Each row of a before or after table is a point. The points were changed in one or more steps. Then noise was added and the rows were shuffled. The steps act on how far a point lies along the listed directions, d1 being the first. Name the steps. A step turns or swaps two directions, mirrors them in a line or flattens them onto one, adds a multiple of one to another, or multiplies one. Angles are multiples of 10 degrees, from the lower direction toward the higher: turns from -170 to 170, lines from 10 to 170 but not 90. Use the fewest steps. Two steps may share a direction if one is a turn and the other turns, adds or multiplies; they go together, in the order done. Otherwise the lowest direction goes first.

Directions:
(1): [-28, -6, 36]
(2): [10, -45, 0]
(3): [35, 7, 29]
Before (12 x 3):
[[-12, -28, 50],
[-5, -35, 55],
[-66, 3, -29],
[-14, -15, 0],
[21, -29, -10],
[-7, -24, -9],
[9, -34, 19],
[6, -21, 34],
[20, -17, 29],
[-3, -32, -28],
[-27, 21, -37],
[2, -6, 28]]
After, 12 rows:
[[-23, -12, 5],
[-17, 36, 41],
[-12, -14, -50],
[-21, 36, 52],
[-20, 2, 3],
[-53, 13, -50],
[-13, -2, 40],
[-31, -30, 3],
[6, 4, 35],
[4, 20, 20],
[-2, -28, 22],
[-4, 17, 39]]
Steps: turn d1 and d2 by -70 degrees

Directions:
(1): [27, -23, -8, -38]
(2): [7, 30, -43, -5]
(3): [-26, 24, 17, -36]
(4): [37, 29, 25, 4]
Before (13 x 4):
[[17, -20, 3, -31],
[-23, 8, 51, -18],
[6, -40, -3, -23],
[10, 9, 17, 42],
[-35, 7, 51, -34],
[25, -23, -42, -17],
[-54, 15, 23, 69],
[-9, -56, 5, -4],
[-24, -36, 9, -27],
[4, -27, -16, 2],
[-14, 26, 1, -23],
[15, -14, 5, -9],
[-15, -30, 20, -12]]
After:
[[-26, 4, -41, 25],
[-22, -22, 19, 44],
[-7, 46, -13, -31],
[-24, 21, 5, 25],
[-7, -13, -13, 26],
[45, 0, -10, -7],
[-3, 12, -1, 22],
[-29, 7, -13, 30],
[-21, 18, -30, 3],
[-15, 9, 24, -23],
[42, -26, -48, -58],
[-24, 53, -15, -42],
[-44, 15, -25, 9]]
Steps: turn d1 and d2 by -170 degrees

Directions:
(1): [-16, 30, 43, -7, 0, -35]
(2): [40, -10, 36, -25, -9, 23]
(3): [22, 5, -27, -26, -34, -34]
(4): [9, 36, -18, -31, 39, 10]
(5): [-2, -44, 3, -20, 33, -29]
(6): [43, 8, 0, 39, 19, -21]
Before (10 x 6):
[[-11, 13, 8, -16, 20, -40],
[18, 46, 2, 41, -7, 59],
[32, -29, 13, 2, 7, -10],
[-10, 1, 11, -7, 31, -6],
[-25, 39, -18, 54, 36, 62],
[-23, -17, 48, -1, 26, -9],
[-12, -9, -3, -31, 10, 11],
[-5, -7, -7, -7, -16, -36],
[-25, -7, -31, 15, 0, -15],
[-40, 36, -30, 48, -34, 60]]
After:
[[52, -16, 7, 56, 27, -3],
[-19, -4, 14, -11, 0, -3],
[-40, -4, 46, -3, -7, 11],
[-22, 0, -31, 14, 0, -4],
[6, -20, -15, 78, 28, 2],
[4, -31, 12, -29, 5, 10],
[-15, 9, -11, -15, -5, -17],
[25, 14, -26, 94, 14, 9],
[-4, 12, -6, -8, -25, 17],
[-30, 19, 8, -25, -4, -27]]
Steps: flatten d3 and d4 onto the line at 30 degrees; turn d5 and d6 by -80 degrees

Directions:
(1): [-9, 52, -7, 21, 21, -39, 0, 28, 18]
(2): [-28, -6, -19, 27, -8, 13, 47, -23, 38]
(3): [47, -26, -14, -22, 29, -21, 30, 12, 22]
(4): [-9, -9, 50, 0, 31, 29, -13, 16, 38]
Before:
[[14, 28, -19, -8, 22, -25, -11, 13, -8],
[34, 8, 7, -1, 13, -47, -14, 28, 13],
[13, -38, 83, -33, 34, 57, -32, 26, 41],
[9, 3, 18, -18, -5, -20, -22, -4, -9],
[6, 26, 1, 10, 14, -18, 0, 1, 2],
[-3, -42, 7, -10, -33, 39, 8, -19, -26],
[18, 6, 25, 3, 3, 3, 13, 12, 22],
[9, 9, 36, -6, 29, 4, -16, 41, 6],
[-7, 8, -8, 8, 33, -23, 22, 14, 19],
[-4, 26, 1, -17, 14, -18, -16, 8, -24],
[-41, -9, 61, 17, 54, 43, 11, 13, 95],
[10, 25, 4, 0, -11, -10, -28, 21, -10],
[43, 15, -16, -1, 27, -31, 18, 33, 19]]
After, 13 rows:
[[1, 15, 18, -31, 6, -4, -44, 8, -48],
[20, 10, 20, -18, -18, 4, -52, 19, -35],
[5, 35, 26, 6, -8, -37, -61, 29, -22],
[-5, 35, 4, -8, 8, -5, -46, 10, -34],
[4, 21, 18, 13, -8, -1, 8, 7, 12],
[36, -42, -10, -18, 10, -2, 42, 7, 12],
[10, 19, 32, -12, 9, 1, -43, 38, -35],
[-10, 21, 11, 11, -3, 2, -15, -10, -14],
[-46, 23, -5, 28, 7, -4, 11, -2, 8],
[-9, 60, 4, 26, 2, -17, -24, 31, -6],
[-63, -6, 5, 39, 8, 36, 49, -26, 76],
[22, 3, 27, -30, -1, -25, -41, 6, -24],
[45, -5, 37, -39, 34, -5, -29, 43, 11]]
Steps: turn d1 and d3 by -80 degrees; multiply d2 by 2; multiply d4 by 0.4

Directions:
(1): [-13, 40, 59, 3, -32, -3, 12, -27, 6, -4, -22]
(2): [21, -21, 0, -1, -15, 64, 15, 7, 39, 0, -29]
(3): [-25, -28, 26, -61, 9, -10, -19, -1, 35, 4, 14]
(4): [-41, -29, -5, 10, -54, 14, 1, 7, -19, -30, 27]
Before (8 x 11):
[[-9, -56, 2, -38, -16, 62, -14, 12, 44, 0, 2],
[36, 35, 28, -9, -1, 1, 28, -8, 33, 10, -38],
[-13, -16, 17, -52, 21, -51, -22, -9, 24, -4, 20],
[7, 10, -52, 21, 7, -36, -13, 22, -40, 17, 17],
[11, 40, -8, 40, 39, -39, 7, -6, -28, 6, 5],
[-9, 9, 35, 31, -59, 20, 11, -9, -14, -19, -14],
[4, -2, -10, 18, -33, 32, 11, 13, 1, -5, -6],
[9, 8, 37, -43, 16, 24, 2, -7, 32, 4, -34]]
After (8 x 11):
[[-5, 23, 53, -52, 19, -9, -7, -16, 20, 5, -26],
[-15, -42, 3, -68, 27, -37, -29, 0, 35, -2, 27],
[23, 47, 32, -6, 0, -32, 21, -14, 10, 10, -21],
[1, 19, 5, 21, -37, 20, 15, 4, -5, -6, -14],
[-20, 19, 27, 39, -54, -13, 2, -11, -41, -23, 6],
[21, 17, -42, 49, 43, -19, 11, 10, -32, 3, 13],
[-15, -22, 53, -52, -25, 49, -14, -10, 58, 3, -16],
[28, -10, -71, 27, 7, 7, -5, 32, -20, 18, 2]]
Steps: turn d1 and d2 by -50 degrees; add -0.3 times d2 to d4; multiply d3 by 1.3

Directions:
(1): [-38, -38, -31, -8, 10, -36, -6, -35, 14, -36, 3, 18]
(2): [-8, -18, 13, 12, -27, -56, -36, 39, 1, 20, 12, -22]
(3): [17, 13, -2, -65, -42, -7, -2, -19, 13, 17, 28, 19]
(4): [48, -2, 10, 29, 19, -14, -1, -31, 14, -13, 55, -18]
(5): [-4, -50, -24, -15, 18, 16, 40, 23, 0, 35, 28, -19]
(6): [-26, -3, 20, 5, -2, 7, -7, -13, -73, 3, 37, 20]
Before (8 x 12):
[[-19, -43, -3, 3, 22, 7, 15, 9, -13, 18, 13, -8],
[-18, -26, -8, -27, -20, -18, 2, 32, 18, 20, -14, -17],
[-6, -23, -13, -40, 35, 26, 46, -38, -5, 7, 6, 14],
[-47, 21, 3, 6, -29, -18, -36, 4, -46, -35, -30, 9],
[25, -39, -32, -1, 39, -10, 16, 8, 48, 15, 9, -34],
[17, 2, 28, -5, -10, 51, 15, 85, -32, 62, -13, -24],
[14, -12, -12, -22, 23, 11, 28, -39, -29, 7, 49, -3],
[-27, -6, -6, -16, -10, -6, -13, -4, 10, 20, -36, 1]]
After:
[[-14, -16, -19, -42, -13, 3, 18, 20, 35, 13, -28, -7],
[4, -9, -11, -59, -8, 0, 19, -37, -38, 22, 58, 11],
[26, 6, 19, 15, 22, 73, 35, 77, -19, 43, -31, -26],
[-25, 30, -13, 23, 12, 25, -5, -16, -17, -61, -57, 5],
[19, -53, -21, 11, 30, -33, -4, 21, 27, 24, 31, -40],
[-9, -42, -4, 24, 47, 18, 25, 0, -5, 2, 6, -17],
[-28, -4, -6, -12, -6, 0, -13, -6, 11, 20, -43, 2],
[-31, -43, 8, -48, -5, -24, 7, -9, -43, 33, 39, 12]]
Steps: mirror d2 and d6 in the line at 120 degrees; multiply d3 by 2.5; turn d3 and d4 by -20 degrees
